Each row of a before or after table is a point. The points were changed in one or more steps. Then noise was added and the rows were shuffled. The steps act on how far a point lies along the listed directions, d1 being the first. Name the steps. A step turns or swaps two directions, mirrors them in a line or flattens them onto one, adds a multiple of one to another, or multiplies one. Angles are multiples of 10 degrees, from the lower direction toward the higher: turns from -170 to 170, lines from 10 to 170 but not 90. Use the fewest steps. Two steps may share a direction if one is a turn and the other turns, adds or multiplies; they go together, in the order done. Otherwise the lowest direction goes first.
In the rows, zero is written as 128.

Directions:
(1): [164 164]
(2): [ 92 164]
Before:
[[124 163]
 [120 125]
 [112 122]
 [ 85 147]
 [166  92]
 [154 101]
 [ 82 110]
 [117 121]
 [ 34 102]
 [121 100]
 [133  96]
 [172  77]
 [174 131]
 [135  43]]
After:
[[161 164]
 [124 171]
 [ 98 130]
 [154 154]
 [115  86]
 [180 171]
 [216 135]
 [146  78]
 [134 114]
 [135 116]
 [160 129]
 [135 125]
 [153  28]
 [151 124]]
Steps: turn d1 and d2 by 90 degrees

Directions:
(1): [120  57 127 133]
(2): [196 120 148 120]
(3): [107 127 181  85]
(4): [122 132 171 184]
Before:
[[ 98 170 129 101]
 [125  61 161 100]
 [124  77 133  99]
 [175 115 152 161]
 [ 79 100 148  87]
 [222 108 130 135]
 [ 84 120 140 117]
 [ 69 166 116  86]
 [110 168 156  99]
 [199 122 166 121]]
After (10 x 4):
[[198 132 183 104]
 [ 63  92 122 166]
 [ 64 157 147 142]
 [ 84  90 122 141]
 [ 84  89 132 116]
 [108 190 166 113]
 [ 87 146 114 131]
 [160 116 182  81]
 [174 136 136  83]
 [110 174 162 141]]
Steps: turn d1 and d4 by 170 degrees; turn d2 and d3 by 40 degrees

Directions:
(1): [183 117 119 169  67 149 114  98]
(2): [118 146  33 124 140 124 121 102]
(3): [114 122 148 162 183 172 101  76]
(4): [100 129 110 154 116 188 108 194]
(5): [160  74 118  61 138 162 106 130]
Before (10 x 8):
[[146 145 185 189 106  76 140  36]
 [133 160 137 114 130  66 156 122]
 [173 111 131  83 157  56 156  26]
 [154 106  97  80 166 155  97  69]
 [157 125  85  89  96 145 120 122]
 [129 148  93 116 136 100 124  80]
 [146 128 131 177  90 141 134 169]
 [144 115  99 152 118 134 135  61]
 [158 101 151 113 123 163 119 123]
 [143 120 157 165  81 147 110 113]]
After, 10 rows:
[[112 140  80  73 109 133 136 175]
 [113 117 153 122 154 173 115 150]
 [ 75 137 173 119 166 122 127 136]
 [116 104 198  85 208  88 126  34]
 [183 134 119  82  87  73 151 122]
 [137 129  89  99 142 120 114  87]
 [182  56 107  36 171 133 117  69]
 [ 93 110 109 109 195 141 130  80]
 [126 103  95 111 190 216  72  92]
 [105 151 141 141 132  83 167 181]]
Steps: multiply d1 by -1; multiply d3 by 2; turn d4 and d5 by -50 degrees

Directions:
(1): [148 122 180 152  84 137 133  96 163 145  44 119]
(2): [124 122 142 153  81 126 200  96  85 131 173  80]
Before (10 x 12):
[[149 130 152 120  88 136 131 102 177 141  86 129]
 [111 122  79 146 119 135 186 111  73 118 246  89]
 [141 124 147 139  80 127 139 108 123 143  77 127]
 [133 127 166 161  64 130 187  82 102 114 141  67]
 [124 138 144 149  82 159 150  99 104 140 126  98]
 [125 112 204 173  54 124 217  56  97 139 106  89]
 [150 129 185 152 104 165 120 114 167 126  73 136]
 [ 98 122  54  77 199 113 127 188  73 127 243 171]
 [131 108 121 132 163 139  88 121 146 127  88 155]
 [133 125 162 151 117 135 102 105 174 131  88 147]]
After:
[[120 123 135 154 113 126 155 106 113 122 194 115]
 [130 114 104  72 203 131  37 183 177 151  72 218]
 [153 119 146 146 122 158  69 108 214 144  26 155]
 [132 132 154 149  99 157 181 116  98 111 186 101]
 [117 107  96 136 160 134 130 125  96 119 171 128]
 [132 125 130 137  81 121 165 110  92 143 129 112]
 [145 126 185 163  64 137 153  78 142 124  63  83]
 [130 106 215 171  55 129 200  57 120 147  77  97]
 [130 141 148 146  86 166 127  98 118 141  99 107]
 [133 126 121 130  86 128 175  97 121 122 173 103]]
Steps: swap d1 and d2

Directions:
(1): [ 83 179 136 122  70 113 104  89 136 145 206 124 108 114 169 185 102 115]
(2): [ 85 139 167 198 151 130 143 171 170 101 113 143  93 116  69 177 105  91]
(3): [167 157 190 128 115 107 144  49 124  91 137 167  85 134  85 104 175 142]
(4): [118  97 137 161 126  62 111 167 100 205 132 148  61 108 147 108 171 142]
Before (13 x 18):
[[130 129 143 158 139 127 124 139 131 110 121 143 114 132 100 113 137 116]
 [100 121 114 133 109 125 119 159 125 155 144 123 132 129 151 134 112 133]
 [124 137 134 135 111  98 128 124 113 122 130 135 118 119 116 124 146 138]
 [127 120 110 112 135 140 131 134 125 126 105 116 155 134 139 136 115 132]
 [105 153 147 147 127 145 135 131 163  95 131 117 148 127  91 162  95 103]
 [ 91 161 129 161 142 158 135 154 168  89 121 120 138 132 108 189  81 102]
 [146 115 124 126 142 114 122 109 117 131 119 140 115 141 118 116 134 128]
 [128 153 137 109 120 153 137  94 134  98 150 123 142 143 133 131 123 124]
 [131 123 148 145 143 120 140 125 124 123 117 134  95 129 118 128 147 131]
 [103 160 142 128  99  99 112 104 144 141 170 134  92 111 156 166 124 126]
 [ 68 147  99 135  88 153 102 145 142 149 173  95 156 111 188 190  73 117]
 [140 140 136 102 117 130 134 110 132 109 138 138 126 131 122 129 120 119]
 [142 133 132 117 139 130 140 118 120 109 122 127 121 126 121 136 147 138]]
After (13 x 18):
[[137 138 126  93 110 130 128 110 126 120 145 133 133 129 136 129 116 122]
 [ 80 186 136 115  61  89  93  80 142 160 219 127  87 104 193 195 110 123]
 [153 118 137 141 138 120 124 128 113 120 113 144 118 136 108  84 158 132]
 [122 157 131 103 109 151 131  89 132 106 165 120 145 141 149 138 118 124]
 [123 133 118 122 106 100 122 129 106 135 133 126 129 118 137 122 142 141]
 [131 168 173 132 106 121 133  76 146  96 151 138 122 129  92 141 130 122]
 [ 84 140 137 153 103 124 124 152 140 139 155 131 115 125 132 158 105 120]
 [ 32 207 161 171  54 136 103  98 171 121 226 121 100  98 159 249  63  92]
 [123 187 179 154 117 125 139  79 152  78 145 155  90 133  91 165 131 121]
 [149 101 107 119 153 120 121 125 113 138 108 132 130 143 127 110 130 131]
 [125 122 126 130 146 142 140 140 136 108  93 123 145 135 112 142 115 124]
 [148 124 119 109 143 134 138 125 114 117 117 121 133 128 131 128 148 143]
 [145 110 132 129 141 118 136 125 110 135 112 130 106 134 134 106 159 142]]
Steps: multiply d1 by 2; turn d2 and d3 by 70 degrees; turn d3 and d4 by 20 degrees

Directions:
(1): [147 114 123 222 131 158  97  61 119 111 123 144 167 108 123 100 154 149
 176 106  76 133  56 136 170 139 117 123  55 172 130 156]
(2): [102 195  12 148 104 115  93 123 126 139  91 133 138 121 137 150 115 150
 151 162 112 136 132 129  78  82  36 122 121 110 130  86]
(3): [162 103  93 105 130 107 177 171  89  75 172 108 124 110 142 147 113 129
 137 186  33 159 134  95 150  75 132 113 154 196 139 167]
Before:
[[130 111 169  92 133 125 146 147 135 134 138 119 114 136 123 122 124 117
  105 119 150 119 145 126 129 139 161 137 155 123 135 131]
 [122 140 114 122 120 122 130 134 118 128 122 127 124 126 133 138 125 128
  132 138 126 134 134 126 120 113 113 128 135 123 124 119]
 [122 141 112 139 128 132 119 120 133 134 116 136 129 129 122 126 131 131
  134 120 141 117 125 132 118 128 118 129 118 118 128 116]
 [120 138 127 130 125 130 114 129 131 136 116 129 131 127 125 129 125 125
  123 128 149 119 133 134 114 129 110 128 134 111 122 113]
 [130 129 127 139 127 134 129 124 123 120 128 133 135 126 127 119 126 132
  134 128 118 121 123 123 135 135 137 135 116 133 128 134]
 [136 130 124 133 127 119 130 138 121 123 132 121 128 121 132 133 126 120
  130 140 113 134 136 119 126 119 127 123 132 138 131 136]
 [130 122 132 108 132 118 134 146 123 118 133 123 121 130 125 128 121 121
  125 140 126 127 139 122 123 121 134 126 144 129 123 119]
 [131 125 129 106 125 119 140 147 113 122 134 127 114 122 129 131 127 126
  119 137 131 134 142 121 126 122 133 129 144 130 131 129]
 [121 126 149 100 131 127 142 150 137 134 131 129 111 137 124 131 127 114
  113 123 145 124 147 123 121 137 149 132 155 112 121 119]]
After:
[[149  64 248 130 150 152 145 109 140 127 151 126 127 135 113  91 147 113
  112  76 151 110 104 138 180 183 216 141 119 144 133 165]
 [115 158  79 149 110 124 109 118 119 132 106 135 135 121 134 138 126 138
  151 141 118 137 122 131 110 104  82 125 118 120 125 107]
 [134 133 119 147 125 122 121 129 121 125 129 124 134 121 130 130 128 124
  137 138 110 133 127 120 128 120 120 122 122 138 130 135]
 [137 118 142 146 127 135 121 115 116 123 127 136 131 118 125 116 142 133
  135 118 127 131 111 128 145 137 136 129 111 141 128 137]
 [131 126 133 117 127 127 141 141 122 119 133 128 126 129 129 124 120 127
  123 133 122 121 138 119 131 133 147 136 133 131 129 133]
 [114 159  81 128 121 123 117 132 130 137 108 131 125 129 127 136 121 135
  131 135 141 120 138 129  99 111  95 126 130 109 128 101]
 [131 103 190 143 140 148 129 111 141 132 135 138 128 133 117 107 145 118
  129  92 142 120 108 131 152 165 171 135 116 126 119 140]
 [114 153 100 138 119 128 105 124 132 138 105 132 133 125 127 131 123 131
  129 133 144 120 130 135 105 119  88 126 129 108 122 104]
 [134 116 141 144 133 134 118 117 125 119 129 131 135 126 121 113 133 129
  141 124 122 127 113 130 139 137 135 126 113 138 122 127]]
Steps: mirror d1 and d3 in the line at 70 degrees; multiply d2 by 3

Directions:
(1): [100 127 102 136 131 106 170 143 154 114  88 104 194 167 125 132 125 135
 106 131 170 133 163  61  86  92 115 148 127  80 212 207 115 128 161  88
 112 146 129 165 119 148  91  97 141 235 136 171 119  93 155 199 128 173
 147 183 123  86 129 168 108 107  72 157]
(2): [101 190 121 153 167 117 115 102 137 189 153 139 118 160  84 132 156 131
  82 124  76 136 111 148 116 121 179 195 115  97 111 177 121 160 124 160
 134 208  41 132  85 180 180 146 126 136  73 107 126 103  93 117 128 130
 143 105 147  99 216 141  38 145 163 145]
(3): [120 158  90 141 168  91 198 121 132  64 193 149  87 141 140 111 177 101
 164 118 138 228 180  63 184 130  99 214 149 172 144  95 120  80 133 128
 135 115  92 132 151 194 117  69 107  77 129  92 128 113 131 121 184 148
 126 139  93 147 144 116 147 144 111 141]
(4): [132 151  85  75 138 133  68 173  91  86 107 163 104 159  88  99 112 154
  91 102 137 147 182 120 175  91 121  92 102 136 175 125 158 154 108 168
 204 175 159 132  75  76 128  68 119 101 134 100  91  72  78 121  44 155
 188 112 108  99 102 100 134 178 103 115]
Before (14 x 64):
[[133 125 136 116 122 139 113 138 122 122 131 132 113 118 127 126 119 127
  122 127 127 125 128 142 142 129 132 111 125 141 118 112 131 141 117 135
  133 119 140 123 133 111 134 132 124 114 129 123 121 128 122 124 116 122
  129 122 128 138 121 115 139 135 135 121]
 [121 158 128 138 141 128 111 113 128 163 141 140 120 143 107 139 137 141
  111 120 103 120 125 137 129 126 156 149 119 113 118 145 126 147 123 146
  131 165  98 130 111 149 152 144 127 129 102 114 121 117 111 118 124 122
  136 111 138 122 164 130  90 146 141 132]
 [129 149 115 129 140 123 125 134 123 128 130 133 132 139 119 127 134 134
  110 118 124 138 144 118 135 122 134 141 121 124 132 140 125 131 125 136
  136 151 109 132 117 132 137 119 125 134 122 120 123 115 116 129 121 131
  136 120 130 118 139 124 108 136 130 130]
 [128 122 144 134 121 130 128 124 131 136 120 126 135 119 135 127 121 125
  126 130 117 111 113 144 122 128 131 110 129 121 123 127 133 138 127 125
  118 123 135 129 129 130 130 141 127 126 124 126 137 136 131 129 128 114
  116 126 138 140 131 133 131 126 136 127]
 [126 126 130 128 135 126 127 118 133 144 128 119 137 126 131 138 128 123
  129 129 120 123 111 140 122 135 133 140 134 126 113 128 117 131 129 132
  114 128 118 124 128 139 134 150 127 130 124 130 137 136 135 127 139 122
  117 126 138 126 143 135 114 120 137 127]
 [136 115 149 138 114 135 132 121 131 139 131 120 133 110 136 132 123 127
  138 129 121 114 114 147 114 138 133 118 131 130 111 114 126 118 120 123
  118 109 132 122 142 124 129 143 137 124 129 134 136 149 140 121 133 118
  110 127 129 140 125 129 145 122 139 122]
 [124 139 134 120 125 140 104 128 122 137 129 135 119 129 116 122 123 129
  125 121 114 117 123 148 127 120 139 114 122 124 116 126 131 139 125 154
  129 151 124 116 109 122 145 137 125 120 122 120 130 124 116 113 110 122
  139 115 137 123 138 123 119 140 144 126]
 [121 132 141 131 127 130 119 121 132 154 124 126 136 125 129 128 122 129
  112 135 121 110 115 146 112 129 145 124 128 114 124 145 127 133 125 128
  121 144 115 132 123 146 136 150 135 142 111 127 131 131 129 128 133 120
  125 125 134 127 151 136 106 120 141 133]
 [126 122 120 117 125 127 130 139 127 112 107 119 143 139 127 123 130 127
  122 122 152 133 143 103 124 116 113 122 127 120 161 134 131 126 137 125
  133 128 139 141 130 126 110 111 127 155 136 144 124 105 132 146 119 148
  141 139 119 112 110 137 131 122 109 131]
 [117 118 122 136 126 122 141 125 143 125 111 118 150 136 132 134 131 126
  124 132 142 128 135  98 105 122 122 136 128 113 145 154 121 119 132 113
  118 122 134 147 131 138 104 126 132 162 135 152 134 124 142 158 139 138
  121 153 136 115 129 143 122 108 113 139]
 [122 123 128 131 134 124 134 130 124 122 126 120 135 136 137 123 123 124
  132 131 134 133 136 121 121 124 128 142 133 132 134 136 127 124 134 117
  119 129 126 132 128 133 125 125 130 143 123 128 125 125 133 140 135 138
  126 128 121 126 128 139 126 124 121 132]
 [123 117 130 128 113 128 123 126 130 134 113 122 137 119 137 127 120 130
  128 132 134 110 127 131 120 136 118 110 127 119 132 132 132 136 132 121
  122 116 142 130 132 114 122 134 133 142 137 137 136 138 138 144 120 126
  124 129 126 129 120 129 133 131 123 129]
 [130 134 129 114 133 130 112 127 116 125 127 136 114 131 125 129 124 131
  128 124 127 122 124 139 143 125 136 120 119 134 124 113 128 134 121 138
  141 133 138 120 121 120 137 128 125 118 130 123 127 133 117 117 115 118
  134 124 127 126 128 121 131 142 131 132]
 [124 137 130 135 136 124 125 125 133 135 132 135 123 136 117 135 131 126
  124 120 118 131 126 130 134 129 139 138 130 129 125 132 128 129 129 138
  133 141 116 127 123 138 135 128 130 122 121 129 129 117 128 122 128 131
  129 119 125 123 144 127 120 136 141 133]]
After (14 x 64):
[[134  98 140 113  94 144  98 138 120 133  92 117 142 108 143 127  98 141
  128 133 143  82 120 150 115 135 115  64 120 121 130 124 140 144 125 121
  126 104 176 124 132  78 113 141 136 143 149 146 132 144 138 142  96 121
  126 127 130 132  92 124 152 130 125 119]
 [147 108 136 111 114 140 115 132 113 104 126 127 110 109 140 119 128 119
  147 122 140 130 128 136 151 139 107  98 131 156 115  78 139 117 120 139
  138  96 157 119 148 105 117 124 120  93 143 124 131 132 127 108 123 121
  124 115 120 142  87 110 162 130 134 110]
 [127 130 121 122 138 126 122 135 114 110 136 131 118 136 132 115 126 123
  134 125 130 143 143 125 140 124 126 140 132 144 127 119 135 124 125 132
  132 129 130 128 125 126 130 118 125 116 125 113 123 122 123 124 128 135
  130 117 118 131 122 127 134 134 126 126]
 [ 95 206 129 166 169 118 101  87 140 227 155 141 126 169  72 146 157 145
   69 120  58 116 102 157 104 119 202 204 108  78 103 198 117 178 124 168
  128 234  24 134  77 194 194 170 130 154  55 105 124  98  90 115 126 123
  147  95 162  95 242 151   7 151 171 149]
 [112 156 124 145 149 115 130 114 139 149 144 137 122 145 104 138 146 124
  112 121 103 139 122 131 129 129 153 167 129 120 124 148 124 133 131 144
  130 161  86 133 113 162 148 134 128 128 105 122 129 110 123 122 136 133
  131 117 126 117 174 133  92 139 150 141]
 [117 143 117 118 140 124 108 128 131 150 113 125 146 147 111 133 125 134
  103 123 118 120 122 138 119 114 141 137 122 110 137 154 123 149 128 142
  132 162 114 132 104 133 139 138 129 148 115 129 125 113 120 135 110 134
  139 124 137 103 151 137  90 133 128 132]
 [112 149 141 126 131 137  84 123 127 189 107 131 143 141  99 130 114 144
   75 131 101  85 105 168  97 116 172 115 114  86 126 177 132 167 121 146
  135 190 100 133  89 133 156 161 140 161  89 128 121 112 104 127 100 121
  144 114 146 101 174 141  66 131 150 134]
 [128 117 145 124 111 137 110 134 130 142  94 118 155 125 127 129 107 136
  109 127 124  89 114 148 108 118 133  86 119 104 139 145 135 153 129 120
  121 133 151 135 116 108 127 144 134 152 127 139 132 127 131 145 103 118
  128 131 142 124 122 138 126 123 130 126]
 [136 101 138 119 101 136 122 145 127 125  93 114 163 123 132 129 104 142
  124 126 146  96 135 133 101 118 123  85 122 114 152 138 132 127 129 111
  129 113 164 136 131  95 108 124 144 166 143 154 123 131 142 149 102 135
  129 147 124 120  95 135 155 121 108 122]
 [124 171 121 148 158 117 132 112 127 155 157 137 116 140 113 130 154 126
  108 119  96 146 125 132 135 133 154 179 123 124 104 139 119 133 122 148
  130 167  65 127 115 166 162 136 119 116  98 106 130 119 107 111 142 120
  126 105 139 122 178 125  81 137 157 136]
 [124 124 141 130 130 127 134 116 129 140 123 122 135 127 133 139 125 124
  132 134 129 108 109 137 116 128 140 128 122 120 119 130 116 129 130 119
  114 126 129 127 133 135 133 145 132 145 128 140 136 146 135 131 138 115
  119 137 135 126 138 136 124 125 132 142]
 [112 140 150 141 125 142 107 113 142 183 117 118 145 134 110 137 122 130
  107 130 103  88  94 162  87 121 161 126 121  94 108 164 120 154 135 145
  102 167  97 123 105 140 158 170 136 164 104 137 140 132 125 127 119 116
  131 121 157 108 168 148  83 122 155 137]
 [131 105 145 128 111 141 131 133 137 128 113 112 141 112 143 137 113 123
  130 137 141 108 119 131 112 132 127 107 132 127 124 127 122 133 129 109
  107  98 149 129 150 113 117 146 133 154 139 149 131 140 148 146 132 122
  112 144 133 137 114 131 145 111 124 125]
 [137 121 119 107 122 137  94 140 111 108 121 144 109 124 121 120 121 133
  125 121 129 129 141 127 147 125 121 101 117 143 121 106 141 127 106 147
  158 124 155 132 117 100 120 115 123  96 139 120 121 123 108 121 103 126
  137 119 132 128 109 110 145 136 129 118]]
Steps: turn d1 and d4 by 140 degrees; multiply d2 by 3; multiply d3 by 3

Directions:
(1): [ 76  68  38 148 153 139 140 131 178 142 153 169 176 111  99  92  79  83
 105  80 113 166 101 153  78 137  95 124 108 127 110 111 183 119 116 152
  92 149 151  84 168  84 119  50  82 156 164  86 155 103 136 181 134 127
 106 147 124 106  55 153 113 187  80 137]
(2): [ 98 178  81 153 102 148  75  82 156 175 133  56 130 125 162 135 124 151
 139  88 132 132 154  78 153 118  98  66 153  89 139 161 231 107  53  86
 136 149 116 115 114 107  92 204 118 195 159  91  97 153 113 108 159 131
 150 172 148  76 148 146  99 119 160 100]
(3): [135  78 185 107  68 122  82  82  71 123 152 174 163 148  76 178 111 106
 132  91 201 117 149 137 165 135 155 162 105  89 129 130  52 170 104 124
 159 183 126 127  89 108  61 133  99 116 145  79 124 137 159 169 131 126
 132 165 153 101  98 156  38  86  97  93]
(4): [155 174  75 168  88  87 203 134 132 129 146 143  92 139 107 126 157 117
 159 125  71 109 135 106 113 120 196 191 130  66 108 151 138 123 123 161
  51 216 182 162 126 122 156 136  87 105 145 117 169 178 161 141 101 183
 120  76 153  61 163 118 108 111 170 116]
(5): [164 138 128 136 147 100  87 118 118  96 103 107 147 109 163 138 226 110
  85 135 155 155 113 156  47 137 157 120 210 150 104 108 180  92 131  87
 120 149 157 131  94  84 126 138 121  39 154 152 113 128 130 135 193 100
  55  80 152 174  91 149  59 119 121  90]
Before:
[[175 126 189 127 103  93 120 137  98  83 127 141 107 129 120 140 200  90
  105 138 167 119 105 155  92 130 196 169 181 141 111 113  75 126 172 122
  144 139 136 165  74 136 130 131 108  29 124 156 125 118 135 132 149 131
   93  74 157 139 152 105  80  83 113 105]
 [161 221  86 143 148 116 158 141 145 107 117 109  95 101 179 116 179 142
  132 157 113 119 123 110 120 144 165 134 166 125 128 127 170 115 133 158
   86 150 151 158 115 147 163 167 138  80 117 177 140 155 125 101 141 144
  117  65 113 129 149  96 149 142 167 105]
 [ 90  48  66 151 141 123  84 118 133 131 153 184 183  92  86 119  72  67
   92  56 153 165 132 174 118 146 101 128 107 117 114 102 162 127  86 153
  138 174 156  73 149  62  75  48  89 155 156  84 141 103 150 194 139 115
  110 160 116 107  24 172  56 176  68 108]
 [111 101  80 120 191 108 189 199 185 123 126 161 136 109 144  77 128  99
   92 148  79 151  81 185  50 115 124 146 128 184 107 112 176  88 174 148
   72  70 170 111 187 107 190  29 132 104 126 133 151 106 146 139 112 130
   93  62  86 163  99 148 185 195 104 154]
 [ 81  60 163  78 139 132  61 103 104 104 160 161 180 123 113 121  67 117
  112  92 192 177 117 135 154 132  76 106 114 143 151  95 101 178 130 110
  187  92  85  72 122 100  93 105 127 161 144  92 111  76 128 159 146  71
  135 183 104 135  56 133 101 146  62 112]
 [ 99 137 146 110 147 148 186 163 151 133 152 135 113 129 118  80  67 145
  156 161  89 103 118 104 184 126  81 114  68 156 168 137 100 125 161 164
  135  72 106 131 164 156 192 126 173 205  98 153 148 125 112 114  74 145
  177 141 107 126 157  99 225 163 143 170]
 [188 179 148 144 121  67 249 188 113 118 112 167  71 152 105 121 185 112
  164 193  72 117 119 110  97 119 216 220 130 105 122 131  92 140 201 184
   64 165 154 176 139 172 190 111 131  59 106 194 163 165 164 110  77 167
  135  38 132 126 183  83 150  94 164 146]
 [134  63 142 111 185 151 127 172 146  97 120 142 174 115 130 109 110 112
  102 145 144 144  98 183 105 131  88 135  89 190 124  92 100 129 158 161
  166  86 119  86 115 134 154  81 133 108 124 159 115  83 120 143 132  90
  117 132 126 177  75 140 158 166  49 156]
 [102 130  45 156 128 130 137 144 187 133 163 127 144 128 120 111 113 113
  145  81  87 149 125 115  91 131 104 108 139  91 125 149 217 112  98 162
   59 176 147 102 137 108 134 106  80 154 169  92 159 129 133 130 134 135
  111 129 124  74 115 121 142 165 127 120]
 [138 217 153 133  86 101 136 125  99 137 159 139  80 153 112 125 153 141
  173 113  96 105 154  92 168 101 173 182 130  77 136 178  77 131 119 138
   80 167 132 155  88 128 141 165 114 143 130 120 125 174 153 130 127 179
  152 131 136  79 187 116 115  86 168 116]
 [133 158 124 149  82 114 172 146 119 139 139 167 125 148 110 109  89 131
  141 108 102  95 135  82 161 146 152 160 105  81 134 139 110 150 118 168
  101 177 130 132 138 164 145 115 115 154 125 137 153 136 168 120  76 166
  155 153 126  85 139 145 145 120 130 129]
 [139 161 151 123 129 104 112 144 107 123 143 123 141 157 137 142 182 145
  129 139 139 113 126 144 121 133 179 130 166 114 117 127 117 105 129 128
  120 148 124 126 102  96 120 140 123  82 136 123 115 138 126 116 143 115
  101 109 151 139 145 138  88 136 121 120]
 [164 125  96 180  90  68 131 101 100 105 139 140 138 149  96 164 196  79
  106 118 145 132 134 111  71 127 228 214 140  80  94 134 121 124 132 130
   63 235 169 144  57  80  98 120  71  69 153 100 176 177 183 174 167 175
   84  74 177  78 114 120  23  61 128  73]]
After:
[[154 180 184 111 112 135  84 135 121 115 126  72 103 143 163 158 162 172
  159 140 135 113 156  94 159 123 116  87 164 120 156 159 141 126 113 115
  141 112  96 140  87 164 131 200 153 127 118 146 106 137 109  62 140 108
  142 131 120 134 187  97 164  98 165 111]
 [ 80 127 163  98 162 153  41 120 125 137 144 138 157 123 134 104 107 124
  111  90 160 159 124 143 137 118  71  94 134 163 144 136 112 120 122 102
  153  69  84  86 110 101 104 109 139 170 132 116  87  95 115 144 178 102
  133 198 107 162  92 146 122 145  85 131]
 [136 136 178 117 119 135  93 139 103 123 109 138 153 133 149 119 116 140
  101 123 157 115 127 107 145 154 114 106 141 141 142 114 118 139 125 121
  163 112  97 112 121 158 126 126 153 130 117 164 110  98 140 105 124 110
  133 170 116 162 106 158 137 122 102 122]
 [112  61 199  81 201 144 116 174 128 123  95 166 164 125 123 110 107 105
   96 170 175 171  95 165  99 139  81 107 115 212 148  82  96 147 202 138
  186  23  71  92 159 159 131  57 178 113  97 187 101  64 112 119 130  67
  136 146  88 233  78 117 167 152  59 169]
 [107 148 103 111 179 162 105 132 156 119 122 124 145  92 169 108 106 134
  108 131 159 142 113 134 139 153  90  83 130 167 143 104 161 132 128 150
  144  85 106 108 136 142 125 126 154 135 113 158 119 103 105 117 151 104
  136 137  85 163  94 113 166 177 109 124]
 [147 165 114 133  78  63 173 117  94  97 170 156 101 144 104 128 145 123
  166 114 105 135 134  91 140 116 191 199 136  58 128 135 106 165 131 146
   81 210 158 145 102 109 149 152  88 108 154 104 159 160 172 150 109 154
  125  87 143  53 142 102  85  98 151  93]
 [169 163 186  97 141  94 184 189 120 112 109 131  80 137 158 125 168 146
  130 193  98  98 119 149 125 104 172 167 135 164 128 138  91 111 180 132
  109  67 146 166 138 158 192 117 173  83  87 165 129 142 148  88  91 144
  130  48  96 164 188 120 193 120 159 142]
 [109  66 153 118 131 134 119 146 139 109 146 167 141 121  96 108 103  78
   97 108 164 139  92 166 108 133 126 138 125 161 122 101  82 140 168 144
  158  95 111 120 122 137 117  71 103 107 124 125 131  78 120 153 132 119
  121 135 127 133 112 114 123 136  69 139]
 [184 137 122 146 127 104 207 175 130  95 133 146 116 136 115 123 156 119
  149 160  89 105 120 145 115 118 176 210  93 118 110 127  83 130 157 190
   96 176 167 142  97 147 186 120 107  76 129 161 151 148 155 136  97 153
  122  69 155 108 146 116 143 122 115 141]
 [198 193 190 141  77  81 120 125  53 111 118 114  66 129 128 175 172 148
  158 146 131  83 185 110 203 123 199 172 141  83 136 148  73 137 108 133
  151 181 145 174  84 146 119 193 151 101  95 158 121 177 153 100 105 154
  154  92 134 102 188 113  92  63 187  92]
 [103 128 138 115 145 129 110 148 126 138 152 136 159 154 125 128 126 140
  127 125 138 120 120 147 136 135 140 111 132 125 125 122 116 113 126 139
  133 118 107 102 127  98 111 112 124 128 133 107 115 115 117 124 130 106
  123 147 133 138 126 142 116 163  98 140]
 [124  84 214 105 141 145  38 104  84 117 110 101 155 146 131 169 120 132
   92 147 213 130 142 118 159 128 115 114 103 172 147 117  61 150 149  91
  202  62  56 109  68 141  72 139 167 147  91 132 108 108 120 119 169 104
  148 169 122 172 121 108 115  74  93 116]
 [122 136 121 128 148 118 170 152 148 112 146 139 133 116 125  86 133 117
  128 150 103 126 106 125 115 133 117 128 122 152 142 124 144 101 156 147
  106 121 148 134 141 110 188 119 143 136 132 152 152 133 128 139 117 136
  115 102 133 136 118 122 152 160 133 135]]
Steps: turn d1 and d4 by 160 degrees; multiply d3 by 0.7; multiply d5 by 0
